Rows are points. Two turns around zero, p and q, are shown by what they do to some points. Where does a point land after both, in the order given? Backwards means that the second turn is done in reverse. Each puzzle has new turns, and all numbers are rounded.
In the rows, 128 means zero.

Turn p:
[154  83 133] -> [173 102 124]
[160 150 148] -> [149 166 131]
[ 98 144  66] -> [ 75 112  84]
[124  86 147] -> [153  95 149]
[102 160 170] -> [106 155 175]
[130 144 102] -> [112 136 103]
Turn q:
[ 82 107 105] -> [ 94 150  90]
[131 184 146] -> [151 161 171]
[123  85 134] -> [ 99 100 111]
[175 136 128] -> [166 102 140]
Where do these land?
p, then q: [194 154 139] -> [196 143 144]
q, then p: [ 99 178 100] -> [109 187 112]
p, then q: [ 97 105 117] -> [ 95 112 112]
q, then p: [136  86 137] -> [127  84 129]
p, then q: [115 117 147] -> [114 114 144]

Turn p:
[ 79 156 102 150] -> [117 137  81 172]
[117 122 106  91] -> [ 84 130 133 124]
[141 158  87 132] -> [115 122  82 107]
[160  72 183 143] -> [175 104 196 121]
[143 132 162 123] -> [149 147 149 115]
Turn q:
[162 146 188 130] -> [135 135 195 150]
[105 165  89 179] -> [105 191  88 130]
[113  82 129 120] -> [134  88 107 145]
[117 126 123  68] -> [116  86 135  85]
[144 121 111 143] -> [150 140 115 130]
Where do these land?
p, then q: [110  85 119 133] -> [129 115 119 173]
p, then q: [133 134 112 150] -> [148 126 109 121]
q, then p: [152  93 130 128] -> [146 100 137 104]
p, then q backwards: [164 142 192 170] -> [211 118 108 132]
p, then q: [134 167 127  75] -> [ 77 133 136  87]
q, then p: [ 74 147  88 112] -> [ 63 131 112 154]

Turn p:
[139 143 172 148] -> [112 114 159  93]
[144 160 138 148] -> [129 136 168 117]
[134  84 133  98] -> [143 102  84 120]
[185 118 149 136] -> [163  89 152 105]
[ 94  97  89 127] -> [115 129  92 175]
[ 72 167  86 112] -> [106 199 114 159]
Turn q:
[ 99 146 158 173] -> [ 67 140 134 142]
[170 136 112 170] -> [142 170 148 167]
[155 171 174 125] -> [110 184 101 104]
[ 92 112 114 128] -> [117  89 133 135]
[ 81 107 104  97] -> [132  64 118 122]
[144 113 159  93] -> [141 135 129  78]
[154 112  76 111] -> [186 115 131 148]
Where do these land?
q, then p: [148  98 155 116] -> [142 138 115  87]
p, then q: [142 126 189 137] -> [140  94 126  76]
p, then q: [ 96 152  97 173] -> [ 63 139 130 144]
q, then p backwards: [175 112 108 133] -> [161 157  97 121]
p, then q: [139 135 163  94] -> [163 117 101 106]
p, then q: [131 138 100  90] -> [150 156 108 154]
q, then p: [ 65 136  84 153] -> [ 86  79 121 177]

Turn p:
[ 95 137 161 103 125 129] -> [118 118  91 107  99 121]
[151 158 139 142 107  59] -> [133 203 132 125 123  93]
[ 73 127  93  92  88 152] -> [159  82  87 172  98 115]
[107  92  98 131 154 163] -> [123  66 148 140 141 132]
[155 119 125 109 165 129] -> [138 119 137  95 163 131]
[159 105 102 110 155 186] -> [149  82 140 123 169 174]
[125  83 128 161 162 139] -> [100  96 178 119 133 131]
[136 126 156 144  86 103] -> [131 169 138 130  87 130]
[150 204 150 159 110  92] -> [101 215 100 142 138 124]
Turn q:
[163 163 166 145 141  80] -> [185 109 124 147 179 116]
[126 120  92 148 118 188] -> [ 86 123 113 147  88 166]
[ 85 125 143 135 117 112] -> [141 111 146 110 103 100]
[179  71 115 131 101 201] -> [107 167  72 118  95 204]
[108 155 165 107 177  84] -> [162 132 188 131 166  96]
[123 119 103 129 136  99] -> [109 111 132 107 149 118]
[112 144 113 101 105 131] -> [107 142 120 136 116  95]
Where do these land?
q, then p: [110  79 131 117 125 157] -> [150 126  79 137 107 146]
q, then p backwards: [140 169 124 116 116 134] -> [110 153  99 139 115 120]
q, then p: [150 161 103  98 143  90] -> [ 89 124 138 108 158  85]
p, then q backwards: [116  75 172 121 104 161] -> [ 90  90 135 178 125 161]
q, then p backwards: [150 147  86 150 127 120] -> [103 148 112 135 153 162]
q, then p: [103 165  99 123 114  93] -> [120 131 157 115 112  74]
q, then p backwards: [133 165 127 171 207 145] -> [153  91  77 175 127 183]
p, then q backwards: [124  64 182 128  89 126] -> [ 66  86 156 151 123 168]

Turn p:
[174 139 153 137 123 167  97 129] -> [167 140 153  93 113 125 139 168]
[112 126 144 128 132 144 225 102] -> [125 150 177 189 180 110 105 102]
[169 108 144 140 136 145 126 110] -> [172 116 147 116 134 116 114 142]
[136 138 138 115 175 153 111 107] -> [140 155 136  85 127 105 104 117]
[ 99 105 131 104 146 111 116 195] -> [ 65 106 114 107 130 161 101 147]
[131 138  88 104  98 117 101 128] -> [132 135  77 124 130 145 161 132]
[111 115 131 133 122 120 112  99] -> [135 110 127 118 126 122 144  97]
[137 133 139 125 138 102 146 107] -> [128 121 126 142 136  91 123 123]
[113 145 123 143  96 115 101 157] -> [107 121 118 133  95 151 161 142]
[ 98 132  89 150 114 106 145 145] -> [108 126 105 171 110 155 128 110]
Turn q:
[ 98 126  86  96  94 125 150 131] -> [120 144 113 100 169 162 143 159]
[147 167 147  98 145 156 155 161] -> [174 130 135  76 102 136 119 109]
[144 112 122  92 111 130 126 129] -> [126 124 103 115 111 143 136 155]
[102 145 164 121 164 121 111 101] -> [143 114 128 132 133  80 162 101]
[103 140 113  97 178 146 135  92] -> [177 138  90 132 157 109 155 111]
[152 122 104 184 101 138  83 171] -> [104 106 160 150 127 131  53 157]
[146 145 133 164 137 113 123 110] -> [115 150 140 148 119 101 112 110]
[136 101 161 147  97  91 105 109] -> [ 69 116 137 150 103 112 146 136]
[140 111 111 159 140  81 152 152] -> [125 162 174 163 119 151 132 140]
[114 121 156 113 128 160 130 128] -> [135  94 114 112 126 134 138 106]
[124 117 111 136 113 147 138 123] -> [119 128 114 131 143 150 114 124]
Where do these land?
q, then p: [ 97 142 102 104 136 151 111 118] -> [132 130  95 119 131 121  83 137]
q, then p: [113 134 159 148 158 122 114 108] -> [138  97 130 152 125  95 127 108]
q, then p backwards: [108 149 104 166 136 131  95 145] -> [147 107 154 120 151 130 175 122]
q, then p: [155 132 123 153 166  94 165  78] -> [143 162 133 176  87  91 159 116]
p, then q backwards: [150 109 117 152 107 109 177 117] -> [117  94 111 154 172 135 101 130]
q, then p: [ 90  97 137 148  90 128 139 150] -> [115 128 173 105 145 148 105  97]
p, then q: [150 142 140 120 129 139 138 164] -> [144 106 162 109 129 129 117 135]
q, then p backwards: [157 161 165 132  92  94 122 118] -> [103 172 165 130 162 119 103 138]
p, then q: [114 116 132 100  90 163 130 117] -> [169 136 115 122 117 136 136  86]
p, then q: [104 109 108  81 143 142 110 163] -> [175 105  98 113 168 123 131 138]
q, then p: [170 116 122 105 161 134 108 130] -> [152 113 107 150 113 148 145 165]

Turn p:
[165 185 137  97 109 156 142 174 117] -> [159 117 111 117  71 157 108 171  91]
[130 111  91 100  88 147 136 128 127] -> [154  79 125 114 153 126 132 150 123]
[ 89 115 166 111 149 110 101 148 115] -> [128 146 177 126 115 133  93 100 152]
[ 96 134 164 138 138  70 102 130 186] -> [155 178 165 150 106 113 162  93 171]
[102 100 136 130 172 114 160 118 162] -> [ 96 132 143 122 131 155 168  94 163]
[113 119 150 137 179  71 122 144 154] -> [119 185 146 115 113 138 143  99 178]
[ 95 110 132 181 127 121 138 142 133] -> [104 119 120 125 111  89 135  89 151]
[164 143 135 117  82 169 150  86  87] -> [119  87 102 176 143 136 106 175  88]
[175 139  71 123  93 141 143 105  67] -> [117 102  84 118 166 111 105 203 101]
[ 73 133 114 152 179 122 105 106 160] -> [ 98 161 172 110 138 106 171  86 120]
[207 120 113 121  93 187 111 127 100] -> [159 102  64 134 158 146  87 148  71]
Turn q:
[133 122 141  71 102 143 148  82  98] -> [126 162 130 137 175 148  79  89 118]
[122 141  97 139 129  87 140 137  96] -> [ 83  92 115 140 115 116 121 114 125]
[157 103 136 145 115  96 131 104 189] -> [139 136 138 143 136 108 117 197  90]
[162 143 172 129 158 196 131 152 150] -> [168 177 160  95 112 150 181 116 115]
[111 150 153 112  97 212 103 115 137] -> [191 168 122  85 122 167 106 108 153]
[142 129  76 175 113  70 174 138 109] -> [ 69  85 137 148  85  81 103 131 100]
[105 156 107  98 138 130 110 126 145] -> [144 129  80 146 123 146 134 121 133]
[145 145 148 155 130 121 101  87 138] -> [108 149 117  98 131 146 122 172 122]
[ 50  93  84 111 150  97 166  97 100] -> [ 96 125  85 175 155  60 102  97 174]
[154 105 137 131 152 163  71 201 117] -> [154 101 179 129 112 175 190 129 167]
[128 121 158 143 124  94 135 169 128] -> [128  84 146 111 142 109 153 133 110]
Where do these land?
q, then p: [116 167 187 129 165 135 143 155  96] -> [ 90 103 159 137 147 178 154 170 139]
q, then p backwards: [ 92 126 101  98  87  84 109  95 116] -> [165  80 143 135  99 143 138 121  74]
q, then p: [174 104 133  95 110 140 171 157 102] -> [ 89 148 131 194 133 131  96 115 119]
q, then p: [135 123  96 146 147 165 135 144  96] -> [143 110 138 179 118 113 158 126 127]
q, then p: [120 153 172 131 121  74  91 182 173] -> [110  87  87  78 150 177  94 130 168]
p, then q: [164 124 108 107 114 145  87  92 137] -> [ 81 143 148 131 109 144 171 111 132]
p, then q: [ 80 128 112 107 178  90  86 161 192] -> [142 182 108 105 174 147 122 109  44]
q, then p backwards: [149 139 165  97 125 129 179 161 119] -> [102 125 117 135 142 177  84 115 162]
p, then q: [135 171 102 147 115 112 178 107 121] -> [142  77 130 140 107  83 128  98 123]
q, then p: [168 100 107 170 114 158  76  93 170] -> [192 119 111 115  56 123 104 109 104]
p, then q backwards: [ 85 109 123 142 105 168 129  87 114] -> [133 102 130 116 122  72 159 156 103]
q, then p: [117  89 130 167 153 138 154 100 100] -> [141 158 173 144  95 120 157 127 156]
